Each wall is flat, endless, passes through zero and stands at right angles to its row. A trip goes straight from one point to another. List the walls that it crosses, first one first.
In the rows, 128 means zero.

Walls:
(1): [ 54 137]
(2): [105  85]
(3): [105  62]
(4): [113  80]
(5): [180 141]
(6): [120 145]
(7): [105  93]
Trips:
[ 86 139] to [116 182] -> 4, 3, 2, 7, 5
[ 93 137] to [130 109] -> 6, 1
[116 139] to [159 158] -> 5, 1
[151 164] to [127 156] -> 1
[126  42] to [ 89 120] -> 1, 6
[124 124] to [142 115] -> 1, 5

Walls:
(1): [102 111 159  75]
(2): [141 167 142 137]
(3): [138 172 143  93]
(4): [192 199 140 143]
(5): [145  73 131  56]
(6): [ 75 100 153 142]
(7): [124 139 117 157]
Trips:
[109 157 170 123] to [ 99 131 144 113] -> 4, 5, 2
[145 138 106 145] to [110 105 111 130] -> 2, 4, 6, 5, 1
[142 123 121 169] to [168 179 136 127] -> 3
[146 181 160 211] to [122 150 117 186] -> 3, 6
[ 97 123 112 116] to [168 124 128 120] -> 6, 3, 4, 1, 2
[136 174 114 195] to [111 119 121 149] -> 6, 4, 2
[169 144 110 130] to [128 111 148 181] -> 3, 6, 4
[ 79 145 173 145] to [112 129 152  63] -> 7, 5, 2

Walls:
(1): [135 194 153 121 112 120 115  69]
(2): [ 89 107 106  59 101 106 113 191]
(3): [ 94 137 178 131 127 158  86 125]
(4): [ 72  96 127  95 157 186 131 132]
(5): [ 99 106  86  78 117 142 138 111]
(6): [145 155 161 119 148 165  77 155]
(7): [ 69  96 147 152 135 182 120 157]
Trips:
[117 130 132 115 129 128 117 117] to [107 159 135 134 136 147 167 138] -> 2, 6, 5
[123 111 116 113  78  95  98 102] to [205 105  70 141 105  78  68 165] -> 1, 5, 6
[132 177 165 171  93 120 126 127] to [123 139 141 174  90 110 110 201] -> 7, 2, 1
[166 125 117  90 148  79 158 120] to [114 122 111 126 127 174 146 105] -> 2, 4, 1, 7, 3

Walls:
(1): [146 116 118 127 119 124 125 191 151 166 121]
(2): [ 90 185 183 120 162 177 112 127 119 119 137]
(3): [123 143 130 117 159 112 129 107 124 159 155]
(4): [109  80 134 153  84 191  86 101 113 146 114]
(5): [205 156 104 202 103 165 145 140  99 159 120]
(6): [113 135  59 112  96  52  91 107 142 167 130]
(7): [ 92 142 117 128 183  91 143 135  96 101 115]
(8): [ 94 116 124 156  98 157 114 116 151 106 148]
Trips:
[181 112 144  84 190 141 162 184 106 150 158] to [ 74  58 157 123 148 129 101 132 152  91 123] -> 5, 3, 4, 8, 1
[106 116 101  78 105 179 110 122 131 105 142] to [152 128 113 115 117 132 136 126  84 164 119] -> 6, 2, 5, 8, 1, 3
[ 88 124 111  83 122 162  76 155 117 142 149] to [154 149 167 137 152 172 113 169 124 148 184] -> 6, 5, 8, 4
[ 93 122  88 153 110  47 127 135 138 113 147] to [188 113 142  83 185  79 109 104 144 155 147] -> 8
[146 110 114 120 116 151 111 122 104  69  91] to [193 129 122 107  91 124 116 127 170 174  74] -> 7, 8, 1, 6
[135  99 112  97  96 186  86 125  88  89 193] to [106 140 110 110 164 178 225 120  97 122 126] -> 5, 7, 3, 4, 8

Walls:
(1): [103 162 102 131 136 102 143  61 185 162 160 135 139 150]
(2): [133 166 133 117  86  31 108 124 100 118 142 153 126 103]
(3): [125  97 108 159 193  82 102 152 148 174 162 168 156  90]
(4): [140 159  72 131 146 124  67 122 165  71 167 204  82 136]
(5): [ 71 157  95 108 138  93  69 108  97 130 196 175 104 120]
(6): [107 130 135 129  95  60 119 125 126 108 109 161 106 122]
(7): [120 170 132 151 171 132  46 143 123  91  73 120 126  92]
(8): [111 179 107 157 119 170 136 170 116  67 136  84 145 176]
(9): [151 147  86  64 166 124 129 139 134 130 105 104 144 162]
Trips:
[115 151 110 164 183 116 139 159 164  91 183  98 143 165] to [103 165 118 128 119 125 115  96 135 152 120 119  98 105] -> 2, 6, 9, 3, 8
[176 118 133  78 164 101 116 172  90 101 133  73 155 163] to [130 117 153 126  83 128 174 178  62 113 130 141 135  97] -> 7, 6, 9

Walls:
(1): [142 126 165 159 137  43 130 116 106 141  58 118  34 177 134  67 163 128
 137 114]
(2): [138 155 143  95 140 155 113 122 144 137 127 105 145  83 143 103 131 175
 104 138]
(3): [104  84 186 137 124 128 132 111 111 171 124  95 149 154 116 118 126  83
 106  92]
(4): [132 142 122 104 143 133 108  57 121  93  79 146 121  68 108  95 106  70
 141 157]
(5): [125  78 118 106  65 146 132 114 127 106 162 209 191 109 110 135  69 158
 132 155]
(6): [175 181  73 174 164 132 135 124 128  75  95 151 142 104 149 138 160 127
 127 151]
(7): [ 64 103 181  75 134 156 148  91 160 153 134 163  96 100 130  75 143 129
 121 129]
(8): [130 141 122 146 123 193 138 134  66 142 171 169 166 184 160 139  89 167
 101 127]
(9): [154 185 144 117 114  97 139 149  82 156  94  78 122  55 112 100 151 153
 160 101]
(10): [132 137 126 132  89 149 138 188 117 107 177 100 120 123  89 157 118 174
 132 142]
Trips:
[145 164 127 151 142 146 119 116 144 166 101  72 153 193 164 133  80 127
 137 109] to [137 161 132  77 129 138 142 112 184 116 186 150  67 151 111  80 132 113
 152 131] -> 7, 3, 8, 4, 10
[112 127 108 100 150 133 154 155 106  95 156 101 101 181  81  89 153 173
 106 121] to [117 106 118  71 128  82 133 138 125 118  76  86 132 120  95 118 124 129
 101 160] -> 9, 8, 3, 4, 10
[138 165  80 158 144 114 135 117 134 128  58 132 124 114 118 135 101 163
 194 109] to [127 135 114 164  73  99 114 106 141 145  74  63 139 118 216 187 145 112
 139 139] -> 4, 3
